Each wall is flat, endless, passes through zero and stands at right angles to its row. A trip goes straight from one point to another. List the walls that it crosses, first one first.
(in the rows, 100 means zero)

Walls:
(1): 119  153  96
(2): 106  80  87
(3): 121  109  121
(4): 106  146  80
(5): 90  90  54
(6): 94  81  102
(7): 97  85  123
Trips:
72  66  67 to 77  65  131 => 7, 5
103  106  123 to 158  93  74 => 4, 2, 7, 5
103  75  123 to 95  77  79 => 3, 5, 7
150  107  188 to 114  83  110 => 6, 1, 2
109  113  65 to 124  108  133 => 3, 2, 5, 7, 4

Walls:
(1): 93  57  96  159  88  54  104  59  99  89  112  31  68  138
(2): 89  37  91  45  121  121  76  102  132  136  85  107  98  105
(3): 102  106  85  61  82  102  63  114  34  99  116  88  89  164
(4): 153  130  92  105  103  102  84  119  116  101  133  101  72  148
(5): 125  103  123  86  150  126  99  96  172  109  153  77  98  139
(6): 88  125  84  73  132  134  124  119  131  104  83  128  132  114
(7): 72  72  91  137  97  138  120  62  98  81  87  96  45  114
(8): 61  119  84  109  126  139  103  128  67  50  71  105  87  86
Trips:
57  155  63  83  94  99  113  91  91  76  139  94  111  97 to 60  92  58  71  86  179  99  105  110  131  127  61  128  110 => 5, 7, 2
131  48  88  85  132  81  118  88  148  85  106  105  111  110 to 130  137  190  77  121  60  94  101  116  163  83  38  62  87 => 6
95  133  147  57  125  99  69  121  111  118  122  116  70  127 to 55  123  66  63  115  53  57  120  66  151  107  115  98  38 => 5, 4, 8, 6
32  89  124  104  102  141  120  104  57  148  135  90  186  93 to 67  105  101  112  149  64  135  61  99  86  63  121  129  62 => 3, 2, 7
79  120  121  103  141  54  113  52  89  105  94  87  104  86 to 77  152  77  60  66  126  121  155  132  59  66  90  123  110 => 8, 6, 1, 3, 4
80  107  84  50  97  71  79  49  146  99  122  135  105  70 to 120  144  108  51  104  84  97  195  152  70  91  94  67  109 => 4, 8, 3

Walls:
(1): 163  119  128  55  73  94  111  61  119  71  101  118  117  93  107  117  85  69  74  79  76  128  73  77  104  130  114  83  131  111  131  129  108  116  93  139  107  114  117  156  122  89  104  75  112  105  106  80
(2): 57  121  84  77  130  99  80  69  105  102  106  89  64  112  61  124  123  138  132  114  100  112  125  91  92  124  80  75  67  166  88  160  83  71  111  117  124  66  110  91  84  123  116  78  98  93  141  122
(3): 137  129  69  121  97  93  66  114  98  106  136  106  75  136  111  126  135  123  106  102  97  92  135  88  133  80  78  109  105  78  88  125  99  96  76  109  105  74  85  90  118  117  108  88  97  92  115  93
(4): 90  110  85  112  104  117  195  98  48  99  111  61  89  99  103  84  94  112  102  118  74  121  108  128  116  122  79  109  103  105  179  113  159  99  97  41  80  112  95  140  114  70  76  120  130  122  146  115
(5): 80  88  130  86  130  148  138  65  99  109  137  83  108  101  109  77  78  96  132  66  128  106  99  126  102  126  93  103  135  96  78  114  80  48  124  93  81  107  90  110  105  119  66  59  96  119  107  84
(6): 77  87  53  70  83  77  117  74  129  93  135  118  79  26  112  80  65  112  111  112  81  126  114  111  70  97  62  98  123  108  95  99  90  49  52  130  104  92  101  56  98  111  107  60  69  97  151  82
(7): 109  96  108  147  104  118  131  73  77  118  113  110  88  112  143  153  89  50  67  105  153  98  49  78  106  119  143  142  80  99  124  120  100  88  90  128  115  118  131  111  92  119  82  103  131  59  84  72
Trips:
92  112  121  137  98  98  89  77  51  109  100  101  120  108  141  85  100  104  92  121  74  106  78  136  142  76  74  97  126  77  45  88  103  86  91  75  106  54  83  109  94  134  108  61  105  110  121  83 to 115  109  97  100  113  59  112  115  101  109  126  63  111  97  119  110  78  63  85  118  74  75  52  62  97  106  55  116  107  81  129  107  130  123  113  107  138  147  81  69  120  62  57  120  100  95  84  98 => 7, 6, 1, 5, 3
142  69  35  86  66  99  104  61  57  115  67  141  85  72  98  90  82  108  87  144  110  69  159  77  97  92  96  76  75  155  99  84  113  108  94  75  108  134  114  116  141  68  63  117  70  34  121  135 to 85  86  78  80  75  111  107  105  76  66  110  76  62  63  99  113  91  64  97  58  116  139  141  77  90  73  93  108  140  133  106  109  150  77  114  153  111  93  109  156  65  69  43  113  90  90  100  105 => 1, 7, 5
103  53  142  62  101  59  123  83  109  69  101  85  54  78  89  116  95  99  99  94  147  110  57  48  58  146  72  119  150  83  130  82  66  63  82  68  94  116  123  95  21  118  132  111  101  108  117  101 to 65  120  88  108  120  140  72  113  80  93  103  131  90  76  70  112  63  112  94  100  93  88  101  66  128  100  78  92  92  120  76  112  133  96  86  102  85  51  104  121  143  61  131  81  124  110  116  81 => 4, 7, 3, 5

Walls:
(1): 91  110  132  91  73  92  111  126  141  98  108  79  109  115  68  96  69  98  128  72  87  131  120  88  84  90  118  87  111  131  70  103  99  124  67  99  78  94  121  111  114  152  112  119  100  72  85  131
(2): 106  125  135  119  77  122  97  76  58  77  77  68  128  96  79  99  119  77  85  60  122  50  117  115  83  75  95  104  107  82  108  87  105  76  77  101  102  112  96  72  111  102  109  66  77  93  137  139
(3): 81  116  96  145  132  114  110  92  79  101  138  91  112  116  60  67  127  92  86  138  110  122  100  77  128  50  74  82  73  123  97  99  118  94  77  63  105  43  84  122  118  69  70  116  76  97  80  94
(4): 67  66  114  95  116  82  156  94  61  49  98  95  48  82  102  76  68  61  94  82  104  105  105  116  127  100  127  117  111  88  142  108  78  95  155  114  99  88  59  80  106  110  129  70  62  94  68  92
(5): 61  84  127  141  126  102  101  96  93  119  86  71  132  74  84  104  126  76  108  128  95  63  105  117  97  85  98  56  75  116  66  97  130  127  106  143  74  104  113  136  117  107  102  124  141  95  139  97
(6): 101  50  91  53  136  114  115  93  102  126  118  94  122  109  131  143  75  118  106  94  112  102  65  94  71  65  116  62  78  93  106  76  95  125  111  94  135  109  73  94  73  96  122  135  109  64  107  79
(7): 110  109  106  60  82  115  104  94  123  71  124  131  98  130  69  73  139  60  103  107  96  130  142  128  137  51  102  112  128  60  147  106  99  73  78  93  102  97  109  163  113  116  116  114  148  133  113  104
(8): 94  81  75  156  99  93  92  142  81  83  73  88  80  135  103  145  115  85  97  90  94  72  115  102  139  59  144  91  81  108  73  106  123  70  113  122  51  105  118  133  111  101  86  39  78  73  105  152
(9): 102  54  67  93  60  71  113  92  86  108  94  74  76  129  99  83  73  120  125  86  93  93  91  143  70  49  122  109  83  99  110  119  147  87  63  91  78  130  95  64  141  106  85  106  124  70  102  115
Trips:
107  71  80  72  95  110  139  81  69  140  139  72  117  97  87  73  100  108  88  120  121  86  94  79  118  125  122  88  99  98  145  119  90  107  106  130  100  90  110  50  84  86  144  50  79  92  80  87 to 78  135  87  128  56  116  60  82  48  84  129  103  101  111  116  111  107  95  153  66  85  107  43  94  82  53  73  82  118  84  118  88  116  98  96  94  65  127  96  102  83  97  120  101  154  119  93  53 => 7, 4, 5
151  68  133  78  105  112  110  54  98  92  135  140  107  72  107  138  83  54  110  132  77  100  91  89  158  118  87  96  113  121  81  116  111  97  94  90  100  103  132  84  78  128  86  136  82  90  124  133 to 52  125  85  104  108  124  100  83  93  140  121  142  65  76  99  133  78  68  103  74  119  107  87  75  130  100  80  85  99  163  142  137  99  88  114  77  115  94  73  68  79  78  101  109  105  47  105  98 => 5, 3, 4, 7, 1
109  103  66  80  88  70  124  116  95  85  95  113  86  77  105  140  75  103  112  116  59  91  132  120  62  102  91  96  82  63  83  107  90  149  82  98  87  98  155  137  109  78  49  101  91  62  144  108 to 97  59  92  112  86  66  137  80  102  129  90  87  138  108  99  55  83  49  120  74  104  107  72  132  47  128  125  59  127  105  109  111  106  116  87  99  122  123  93  98  78  93  88  104  107  78  121  105 => 8, 2, 4

Walls:
(1): 102  122  57  99  100  94  89  107  101  78  61  84  80  147  70  122  42  152  105  69  85  52  141  113  94  61  104  73  125  112  52  141  122  80  102  57  76  166  92  122  142  94  72  80  148  155  122  97
(2): 103  139  129  103  76  143  116  130  69  134  98  126  85  67  51  52  117  55  18  78  105  119  120  101  75  110  88  54  103  82  79  131  110  63  62  95  57  104  69  101  43  83  54  44  150  103  123  107
(3): 68  82  131  105  122  112  132  101  66  50  110  88  73  138  110  118  63  117  51  83  96  91  109  38  115  128  52  90  65  141  86  134  134  140  67  64  116  120  89  90  180  67  73  110  101  75  95  103
(4): 135  117  133  112  95  70  111  148  87  125  128  119  105  87  54  87  81  96  103  84  80  85  91  46  125  87  89  47  80  93  138  156  54  99  133  111  116  130  99  75  131  74  65  128  123  112  123  102
(5): 93  76  155  105  85  107  51  124  101  133  106  78  108  137  130  110  65  135  58  60  120  70  103  117  63  76  82  141  96  63  64  88  109  42  77  159  138  145  93  110  105  110  100  93  119  109  48  119
(6): 76  78  94  64  96  77  75  102  98  100  154  115  106  137  142  133  70  99  126  114  75  142  44  110  122  107  78  60  62  90  135  68  164  121  103  101  93  153  69  100  125  73  138  49  70  141  97  31
(7): 85  99  74  45  82  120  109  61  54  122  110  65  79  45  139  98  71  105  84  59  135  122  145  94  138  100  146  150  78  129  108  62  58  84  64  159  115  60  124  190  106  91  71  44  111  122  121  153
(8): 112  109  74  166  99  124  121  92  89  95  160  125  92  105  77  117  120  78  118  85  88  74  90  48  62  104  75  56  136  125  95  81  127  107  128  132  99  139  81  77  77  71  86  110  114  149  90  66
Trips:
99  19  142  90  124  117  69  64  95  114  34  67  115  112  63  62  122  53  74  44  31  84  97  151  97  57  64  129  96  68  71  112  82  102  104  80  132  88  148  107  86  123  146  118  49  105  100  124 to 127  70  129  127  115  110  133  131  71  90  131  103  65  89  53  128  127  108  120  33  122  56  111  115  128  126  108  97  42  138  135  94  142  162  108  115  113  38  67  75  98  120  118  103  129  107  49  149 => 3, 4, 7, 8, 5
66  113  79  56  76  141  86  85  113  85  142  80  100  120  89  106  111  76  55  125  134  119  91  118  93  137  100  100  125  65  152  92  92  101  138  55  104  108  94  124  84  143  116  77  95  101  70  119 to 68  111  98  68  111  80  111  149  63  141  92  108  131  89  86  78  51  130  121  93  110  81  101  132  114  84  90  103  143  121  115  124  68  132  65  91  121  107  125  71  86  161  170  68  101  127  138  124 => 1, 2, 5, 4, 6
103  96  100  82  113  164  86  78  107  69  105  66  107  69  34  113  134  90  110  58  85  89  76  150  131  79  84  136  98  78  136  55  85  68  76  142  115  104  102  123  107  155  111  61  101  73  103  124 to 80  109  124  110  110  66  62  123  184  68  50  89  98  172  97  140  59  82  86  92  124  159  52  83  101  66  116  82  66  107  126  125  51  143  107  135  54  135  155  146  158  154  105  32  187  43  40  33 => 2, 6, 1, 3, 7, 4
113  130  77  63  49  85  145  80  118  133  97  116  150  68  127  69  38  87  138  153  57  167  127  56  100  92  108  85  99  79  149  62  93  90  171  78  147  44  122  113  91  135  167  53  76  59  88  139 to 149  99  78  29  114  32  88  99  142  89  106  133  81  136  118  69  111  83  119  62  56  124  115  80  129  98  50  101  128  42  97  104  59  104  92  30  77  113  86  51  101  48  88  123  78  111  107  72 => 4, 7, 1, 3
101  130  110  88  93  82  106  68  95  96  83  147  82  74  109  121  109  94  125  87  145  138  55  86  101  78  87  126  188  176  83  105  45  134  118  141  68  100  152  54  129  147  116  81  47  109  128  88 to 111  71  92  101  51  96  94  75  113  110  36  148  130  139  135  84  85  108  118  85  64  103  91  52  77  78  122  85  85  79  131  62  100  135  64  101  109  82  103  127  72  53  115  16  59  78  69  142 => 6, 8, 5
99  63  103  82  153  125  83  114  110  108  102  133  54  69  49  67  63  91  153  138  70  176  89  73  35  127  148  72  135  91  37  93  136  104  99  77  140  101  53  162  101  72  92  117  72  109  105  83 to 105  120  73  152  72  133  56  107  95  123  56  49  106  94  126  94  54  88  39  141  112  70  118  112  109  128  55  139  41  74  100  116  129  157  87  89  135  121  131  88  99  76  91  63  49  154  107  106 => 3, 5, 7, 8

Walls:
(1): 71  99  69  109  117  71  113  84  135  121  63  100  87  117  89  118  94  104  73  114  96  168  81  89  99  96  69  105  46  141  84  72  111  123  94  99  141  127  91  127  71  93  116  132  100  97  103  134
(2): 71  77  80  68  103  103  49  114  84  79  97  101  106  104  133  93  24  138  120  117  54  102  104  98  138  115  78  146  60  123  79  102  69  99  113  84  65  111  89  107  88  84  73  117  91  89  68  91
(3): 105  123  79  68  112  110  100  174  80  55  127  69  105  100  116  123  96  110  121  144  66  122  130  114  103  127  90  88  70  61  116  60  129  85  110  146  85  51  109  134  118  105  106  55  121  92  146  122
(4): 36  90  108  74  64  111  105  88  133  97  74  93  110  127  41  83  110  84  105  48  82  86  92  149  71  86  124  149  110  139  170  47  94  97  103  96  127  100  85  123  109  75  124  93  83  95  111  122
(5): 66  53  135  120  88  122  124  95  112  113  65  177  122  117  134  54  112  83  77  125  97  61  110  55  123  115  195  172  118  101  115  156  60  105  128  81  93  104  142  91  73  145  110  117  95  79  138  137
(6): 90  65  95  40  87  142  79  104  100  57  113  94  127  103  72  139  75  51  153  78  71  104  81  82  153  131  108  139  97  104  114  132  122  131  109  73  132  126  98  89  139  150  130  90  98  89  142  123
(7): 170  57  80  102  82  82  103  113  113  71  106  123  108  130  134  110  140  142  87  54  49  123  112  117  48  151  121  80  84  90  84  21  95  52  47  49  100  89  162  99  113  128  82  69  116  128  64  96
(8): 80  94  111  144  56  82  121  112  105  113  111  35  94  111  80  72  106  76  114  151  143  81  91  82  81  86  77  56  77  147  140  120  110  90  104  65  169  145  115  83  103  126  117  102  136  80  118  63
(9): 122  92  135  58  124  170  149  108  115  85  76  98  110  94  87  84  84  153  115  116  78  73  135  118  97  60  107  59  67  122  80  125  46  92  113  109  136  27  116  136  102  83  96  132  78  37  133  152
Trips:
85  108  82  104  101  137  116  97  113  101  70  135  162  90  71  103  53  77  72  95  123  103  69  94  118  92  171  76  73  102  110  142  112  134  100  41  49  61  135  102  53  102  91  149  98  122  123  54 to 72  103  103  133  152  82  139  99  91  105  57  109  83  96  156  89  102  110  102  65  98  106  115  99  91  122  137  144  98  128  87  95  108  91  179  104  160  126  103  97  30  79  142  54  91  122  72  122 => 1, 4, 6, 9
114  95  82  92  67  66  135  102  93  86  65  115  85  81  162  127  92  76  143  133  134  121  45  103  77  106  77  116  71  88  155  89  113  113  64  114  123  129  100  81  83  125  143  105  84  118  111  104 to 100  127  110  114  82  107  145  109  91  137  102  130  45  138  94  92  106  155  130  65  134  106  170  103  116  103  83  78  71  92  96  50  92  92  114  95  77  118  139  138  69  54  104  39  96  82  94  114 => 4, 6, 9, 8

Walls:
(1): 140  109  90  69  91  137  91  74  124  87  128  77  124  97  102  87  110  116  85  98  101  90  83  61  72  88  101  51  94  152  116  134  119  102  90  101  120  96  169  56  112  59  80  107  92  112  105  76
(2): 51  116  93  105  142  90  107  130  82  57  100  68  100  89  153  143  74  107  64  63  89  163  46  123  109  75  113  102  132  118  101  107  87  80  110  114  169  112  136  146  113  148  127  151  122  146  131  115
(3): 107  113  82  91  118  107  130  131  92  52  122  59  23  64  116  103  111  102  62  80  103  102  76  110  107  113  144  107  51  126  111  114  90  131  53  139  57  97  95  85  105  118  120  95  159  96  74  123
(4): 115  122  105  75  106  76  85  74  95  94  85  88  114  98  103  123  142  54  104  56  66  123  108  123  84  135  102  102  112  100  96  149  65  89  104  86  149  82  60  101  134  120  96  59  108  134  75  69
(5): 99  86  69  69  94  106  74  143  134  119  111  72  106  132  116  55  98  73  156  102  85  128  80  57  67  77  50  130  90  109  88  70  118  102  128  85  152  131  142  124  70  82  104  81  68  118  106  101
(6): 86  89  74  152  80  49  133  144  117  92  65  54  98  72  85  93  101  164  95  139  67  78  103  98  97  41  44  137  102  82  73  107  61  60  101  104  146  101  104  79  106  72  125  75  81  91  148  104
(7): 124  113  94  151  110  156  93  100  112  110  118  82  80  84  107  67  104  122  74  69  73  107  142  50  123  86  86  81  83  94  114  41  85  135  108  101  70  99  103  132  39  117  90  90  65  117  129  140
(8): 91  84  147  109  82  47  85  87  133  108  118  88  107  124  97  100  114  37  99  60  102  119  104  123  125  110  115  73  169  116  91  96  103  124  70  80  123  112  71  103  150  83  82  85  91  147  79  86
(9): 81  85  80  60  56  107  69  66  138  100  104  53  83  94  148  47  99  59  86  93  98  79  79  70  72  133  108  127  109  73  90  101  93  131  80  88  128  173  96  113  136  102  150  111  117  92  87  111
(10): 98  117  79  124  133  122  89  143  82  68  111  92  91  151  102  110  62  88  83  72  82  145  114  97  92  105  152  120  78  122  98  75  121  95  93  122  85  96  117  64  115  108  39  86  101  101  84  87
Trips:
51  117  139  60  116  109  73  76  113  69  91  139  85  122  90  122  134  111  129  78  129  157  76  83  74  99  119  39  90  96  120  131  98  91  113  103  89  99  108  80  89  96  68  118  92  94  102  99 to 155  93  58  98  111  123  106  109  86  100  73  152  132  119  126  118  115  79  117  107  90  85  99  80  86  93  60  83  96  65  67  127  91  92  77  114  106  158  107  116  81  69  111  134  69  166  56  62 => 5, 10, 8, 2, 9
113  129  73  72  103  92  87  127  70  67  102  119  95  112  70  98  97  71  73  84  122  97  113  88  85  85  96  114  77  105  125  77  99  99  111  127  112  71  66  106  83  59  147  82  98  120  77  157 to 119  80  137  124  111  140  127  119  85  92  75  114  107  87  129  116  118  91  64  60  83  108  107  195  108  103  74  104  87  127  156  50  113  71  85  90  83  105  19  47  90  116  125  101  117  93  88  93 => 5, 2, 8
135  105  106  119  121  105  117  81  159  124  111  109  104  127  156  99  81  108  60  84  136  92  158  100  125  56  104  117  93  57  126  124  93  119  101  86  109  127  100  100  139  87  90  104  81  102  116  80 to 107  62  111  106  92  93  82  101  51  77  85  84  80  106  77  160  113  127  106  84  117  106  152  109  63  96  108  138  119  62  97  93  96  88  160  121  99  109  83  111  93  127  125  98  112  47  108  81 => 1, 8, 4, 9, 7, 2

Walls:
(1): 95  101  94  117  90  112  30  106  62  87  109  115  159  83  100  106  86  105  104  123  120  169  95  91  81  75  68  55  54  65  93  137  107  122  71  91  99  117  85  87  123  90  58  102  135  108  136  76
(2): 117  113  88  92  116  81  154  82  51  103  105  134  121  116  130  46  116  126  91  97  152  88  93  127  79  27  134  84  93  82  67  83  117  93  79  135  60  107  99  72  110  92  77  132  98  102  107  100
(3): 120  112  100  101  152  96  149  93  97  86  115  60  89  109  79  73  127  115  49  85  59  69  107  95  75  54  63  103  87  51  98  76  83  107  126  86  121  64  141  123  52  73  82  96  43  109  115  85
(4): 110  155  87  100  124  114  75  107  89  143  42  129  114  125  110  66  97  90  98  63  90  140  74  134  90  119  128  65  77  106  88  101  150  156  93  126  121  66  116  88  48  57  131  78  100  130  106  112
(5): 108  125  120  138  125  101  59  102  88  120  130  94  75  115  104  114  128  94  78  74  132  128  131  74  131  80  87  122  105  107  120  111  66  82  143  104  86  86  134  83  117  100  149  46  99  108  77  81
(6): 94  102  119  103  117  95  83  114  97  105  106  114  88  77  153  87  128  29  84  45  129  138  77  101  67  104  62  81  123  22  36  65  92  129  90  95  146  122  105  95  111  126  84  111  118  150  81  79
(7): 126  72  29  52  103  33  114  104  147  144  101  94  32  131  63  76  127  77  69  74  82  82  109  77  85  103  96  84  107  122  67  98  51  88  74  107  97  122  56  62  74  86  92  137  69  41  93  108
(8): 133  26  77  133  90  114  82  133  155  97  119  62  136  128  110  84  85  118  122  112  88  90  75  57  138  103  132  146  108  104  54  77  96  118  141  88  71  146  68  97  107  164  136  97  42  60  147  63
(9): 85  115  59  122  145  103  106  60  128  96  87  118  132  101  105  124  122  66  113  81  112  47  98  84  85  151  95  104  72  136  128  90  96  123  75  115  125  97  84  112  98  94  59  47  93  69  91  90
Trips:
119  118  97  131  57  98  84  60  99  74  104  65  125  102  129  101  97  151  112  92  104  92  124  82  145  65  122  86  85  89  82  109  141  98  95  89  120  72  38  116  80  159  87  40  60  97  92  121 to 77  102  97  123  100  99  92  114  133  92  107  101  90  102  98  114  79  72  116  92  109  65  115  143  128  164  122  134  87  112  75  166  143  85  66  94  90  57  93  141  171  120  151  100  148  108  101  57 => 2, 1
130  85  131  131  109  64  106  63  46  55  116  129  99  88  94  112  83  91  77  126  124  72  107  145  94  90  77  111  77  76  117  85  92  106  75  129  102  96  98  142  87  79  147  33  92  89  109  54 to 91  115  97  130  116  87  53  71  141  83  111  99  111  79  129  138  162  109  80  127  112  81  140  133  110  65  85  78  125  110  139  83  87  120  90  59  128  97  74  120  114  134  93  110  134  103  138  69 => 6, 2, 3
118  111  85  106  166  101  154  58  71  81  98  76  85  105  130  130  98  102  88  84  99  96  158  87  96  92  62  78  78  125  132  74  71  87  91  187  157  69  166  102  87  97  123  99  65  109  138  46 to 131  114  78  58  103  104  94  98  58  73  109  133  79  62  57  108  121  90  56  113  75  123  86  112  117  129  70  80  73  48  87  100  123  136  187  82  94  97  132  111  96  77  101  55  164  125  117  98 => 6, 2, 1, 9

Walls:
(1): 153  116  116  138  106  152  128  125  55  124  129  62  163  92  115  113  102  137  146  86  99  92  139  108  81  77  45  104  122  49  136  110  81  91  86  50  102  103  86  90  79  131  159  83  69  108  125  132
(2): 110  131  109  101  170  103  121  29  150  103  76  120  67  132  90  97  107  52  117  106  116  98  105  79  49  93  139  141  73  122  148  52  76  72  83  68  118  122  150  135  139  107  130  79  110  98  146  120
(3): 79  96  119  116  83  76  98  98  103  137  95  114  125  142  90  104  25  106  98  132  105  103  81  93  121  131  150  113  63  115  97  150  115  70  90  92  83  44  116  96  115  130  94  89  118  117  63  94
(4): 80  137  76  126  101  143  142  68  124  82  101  47  140  93  125  95  169  104  75  120  109  89  83  86  87  87  157  118  120  137  83  77  95  40  80  55  34  106  129  106  156  47  73  63  73  77  93  134
(5): 129  112  111  71  77  81  108  98  101  34  64  169  95  101  64  124  99  136  89  125  105  88  124  185  67  152  129  101  63  115  104  131  123  121  121  114  17  105  122  86  106  103  82  120  126  94  90  142
(6): 118  114  102  88  71  108  73  86  100  67  81  85  120  63  106  69  101  60  120  139  115  75  92  52  65  14  87  101  141  114  116  156  135  117  116  125  145  91  67  160  96  53  98  105  76  142  133  56
(7): 77  88  84  51  122  84  98  85  120  113  90  92  90  184  109  42  115  106  117  57  151  62  88  100  68  116  107  131  115  87  78  108  102  87  121  86  123  129  110  130  29  131  102  151  118  75  65  98
(8): 66  74  61  77  93  144  124  129  87  129  97  82  92  96  102  87  75  96  73  55  100  125  85  55  156  107  79  187  152  105  82  107  100  101  61  110  131  75  133  81  116  32  107  101  125  119  125  60
Trips:
105  87  110  65  69  138  64  88  118  33  105  90  93  38  104  111  143  100  93  145  62  123  136  131  90  59  76  126  88  108  131  178  115  105  107  133  139  146  52  122  105  89  133  120  88  100  174  80 to 110  42  101  101  110  142  116  51  39  88  79  101  69  38  69  104  93  100  124  122  91  51  80  117  126  118  59  152  83  72  121  119  79  83  99  130  60  122  139  92  133  159  54  70  129  82  108  58 => 8, 2, 6, 3
85  102  46  117  65  127  103  127  140  110  104  119  96  62  103  87  77  116  158  63  100  61  97  104  107  125  87  59  84  60  103  120  75  57  95  50  118  98  107  74  83  118  60  66  140  110  71  132 to 88  137  86  134  103  128  71  120  119  73  69  92  67  92  147  14  60  146  104  118  114  38  126  113  79  85  109  111  69  96  21  138  152  82  53  139  83  85  125  154  94  69  148  104  134  94  102  80 => 5, 4, 8, 6, 1
115  53  81  96  90  104  123  117  106  140  126  54  81  81  38  113  95  116  88  109  80  106  95  149  78  158  126  77  105  175  95  120  42  109  104  116  159  103  85  92  69  124  44  76  113  111  133  115 to 84  91  51  111  46  64  123  96  144  122  136  109  115  86  74  109  82  91  108  71  130  67  115  116  88  79  109  85  122  112  104  48  121  110  24  133  168  55  60  89  66  81  30  10  125  136  90  81 => 8, 5, 6
123  96  76  95  157  49  73  64  107  106  108  110  130  133  59  106  93  69  99  112  123  60  40  62  77  89  117  123  100  121  94  84  100  78  142  88  151  87  135  118  98  99  87  96  95  149  89  117 to 53  38  77  184  107  106  79  116  65  86  108  81  79  133  85  131  129  77  98  112  113  116  170  90  140  158  63  98  110  54  64  119  129  81  120  96  113  98  92  110  135  51  127  49  192  132  98  116 => 8, 4, 6, 7, 2, 1
104  79  62  120  115  116  109  74  96  49  97  78  107  108  123  65  108  22  107  75  72  86  111  89  110  180  121  125  69  49  114  158  125  26  139  68  36  167  52  122  136  101  120  122  104  123  81  112 to 44  104  81  119  110  66  92  109  78  114  53  82  56  96  164  80  99  120  109  104  33  82  103  138  105  59  116  97  88  96  126  129  188  62  66  151  121  108  133  63  138  87  142  78  12  89  53  132 => 1, 7, 2, 5, 6
